Every row gives one point. To make a cloud, some directions were put in groups of two or more. Within a group, all points are equally far from the middle, so they leave a hole (a ring in 2 directions, a hollow ball in 3). The other directions are filled evenly. Then the cloud was stretched, turned, moved and blurred a little. How many holes are there, and how many directions does each take, smallest first?
In the rows, 128 means zero.

Cloud:
[[ 87 225]
 [ 84 156]
 [ 74 144]
 [135 155]
 [ 74 133]
 [145 134]
 [133  63]
 [108 109]
 [125 211]
 [115 147]
 [147 104]
 [149 119]
 [ 89 189]]
Holes: 0

Cloud:
[[104 175 152]
 [146 140  59]
 [151 142 178]
 [117  65  85]
 [ 94 142 158]
 [ 96  94  67]
 [116 107  55]
 [117 139 173]
 [ 87  81  95]
 [ 97 106  62]
 [ 81 133  75]
 [168  87  83]
 [122 118  53]
 [ 86 142 149]
 [190 155 103]
 [192 140 149]
 [139 201 130]
 [104 177 152]
 [196 130 140]
 [197 127 112]
 [114 195 107]]
Holes: 1 (3)

Cloud:
[[113 110  77 168]
 [187  94 185 141]
 [145 118 174 181]
 [104  67 124 144]
 [ 77  98 177 123]
 [ 94 101 194 114]
 [132 158 190  75]
 [104 128 201  98]
 [160 115  90 184]
 [103 168 120  56]
 [115 134  58 142]
 [ 98 152 188 118]
 [130 165 126 178]
 [132 165  64  88]
 [ 72 117 100  91]
 [125 191  84  78]
 [155 116 208 141]
 [125 187 175 104]
 [162 180 119  65]
 [144 173 192  98]
 [209 134 159 107]
 [ 72 116 122  79]
 [100 107 159  67]
 [ 77 119 156 152]
 [167 137 183 168]
 [104 105  81  98]
 [ 81 112 187 117]
 [176  98 101 176]]
Holes: 1 (4)

Cloud:
[[126 140 143 176]
 [127 129  37 155]
 [ 72 132  51 130]
 [103 121  83 234]
 [ 85 129  70  75]
 [ 99 115  72 154]
 [165 107  50 140]
 [ 89 122  80 183]
 [123 116 133 143]
 [124 188 122  83]
 [126  89 125  89]
 [129 137  70 171]
 [156 144  90 144]
 [132 135  67 148]
 [151  92  94 115]
 [185 103 138 149]
 [ 81  40 100 129]
 [ 41 141 173 162]
 [ 88 142 120 204]
 [ 73 133 140 160]
 [138 150 140  85]
 [ 97 110 189 123]
 [103 126 116 218]
 [148 169 131 124]
 [134 151 158 191]
 [118 128  63 118]
 [ 50  85 103 189]
 [ 97 190  79 136]]
Holes: 0

Cloud, 53 rows:
[[164 185 150  63  88 125]
 [102 159 115 140 134 172]
 [147  77 169 155 111 130]
 [142 127 150 135 166  98]
 [149 211 122 140  98  98]
 [170  64 214 120 156 181]
 [ 98 144 129 100 138 159]
 [212  72 156  88 142 123]
 [141 128  91 105  36 199]
 [156 166 172 125 184  60]
 [100 166 101 124  82 176]
 [156  71 154  62 185  81]
 [102  92 134  82 136 141]
 [ 76 145 183 129 165 169]
 [133 167  86 109 154 158]
 [201 108 181  86 140 104]
 [156 131  68 101  45 108]
 [150 102 222 157 117 158]
 [145  90 157  75  84 184]
 [132 175 192 121 193 155]
 [176 137 100  54 134 166]
 [196 109 213 156 199 116]
 [212 124 219 168 180 121]
 [194 192  97 111  78 119]
 [141 184 182 134 137 124]
 [165 132 147 117 207  72]
 [146 169 192 120 178  75]
 [116 110 141 149 104 125]
 [149 135  82 129 166 157]
 [200 139 195  64 128 151]
 [143 100 168  70 198 153]
 [165 126 146 103 158  75]
 [ 94  90 160 141 141  79]
 [154 188  71 104 138 125]
 [ 83 198  65 108 102 105]
 [166 168  91  95  82 141]
 [174 112 147 171 156 190]
 [100 123 169 140 176  73]
 [ 99 121 124 145 111 170]
 [154  94 154  99 139 189]
 [136  77 213 106  98 177]
 [115 125 125 127 108 146]
 [190  66 161 132 110 135]
 [139 249 174 131 111 132]
 [158  92 208 125 105 168]
 [137 113 162  69 167 122]
 [191 134 129 123 150 104]
 [ 95 116  92  43 104 195]
 [158 192 132 147 168 109]
 [149 101 126 108 155 139]
 [126 115 136 185  97 123]
 [188 134 137 159 108 115]
 [136 175  46 125 151 144]]
Holes: 0
